Each point is reached from the start by the listed moves, each made once or not at all, plus a little noise. Is the number of moves made odd or even? Then give how often each move was made.

Moves:
(1): [ 57   7 -17  30 -47]
(2): [-41 -20 -38  21 -15]
(3): [ -8  19  47 -77 -39]
Start: [-24 -14 -26   6  23]
Points:
[-25 -12 -26   5  23] => even (0, 0, 0)
[ -8 -26 -82  60 -40] => even (1, 1, 0)

Moves:
(1): [-24 -28   1   5 -87 -33  69  45   0  54  55 -16  11  28]
(2): [ -2  -3  20   2 -16  43 -27   3 -14  -6 -22 -19  17  -4]
(3): [-13   8 -39  11   6  -6  13   4  -5 -16  55  34  17 -38]
(4): [ 20   3 -12 -23  36   6 -29   1  -3  15 -17   7  42   2]
(5): [-18 -21   0  11  31  47  14   1   5 -28   1  31 -16   5]
(6): [ 11 -18   6  64 -24 -44   0  20   3 -51 -18  36 -32 -15]
(7): [ 26 -35  26 -42  10 -38   5  14  -1 -72  70  34 -42 -33]
(8): [  1   0   4   7  33   2 -23  -5 -44 -29 -20  19  -4   2]
(9): [-30 -42  23 -43  -9   6 -44  -3   0   4 -19  13  17   8]
(10): [ -4  12  11 -23 -43   5  11  27   2  12 -10 -16 -19   2]
(11): [-27  39  26   4  38 -28 -42   5  23  -3  14 -34   4 -22]
Start: [-29   6  -1 -13 -13 -15 -20   3  13  26 -10 -16 -13  38]
Points:
[-99  -4  28   9 -31 -27  24  53  38  48  59 -37 -16  49] => odd (1, 0, 0, 0, 1, 0, 0, 0, 0, 0, 1)
[-12 -44  29 -90 -64 -71  11  87 -35   4  69   8 -27  40] => odd (1, 0, 0, 1, 0, 0, 1, 1, 0, 1, 0)
[-55  45   4  48  -4 -85 -58  54  -6 -67  10  22 -47 -32] => odd (0, 0, 1, 0, 0, 1, 0, 1, 0, 1, 1)
[ -52  -76   86  -45  -66 -103  -90   91   20  -35   50    3    6   -2] => odd (1, 1, 0, 1, 0, 1, 1, 0, 1, 0, 1)
[   6  -47   28   11  -27 -101  -14   38   14  -96   42   52  -90   -8] => even (0, 0, 0, 0, 0, 1, 1, 0, 0, 0, 0)
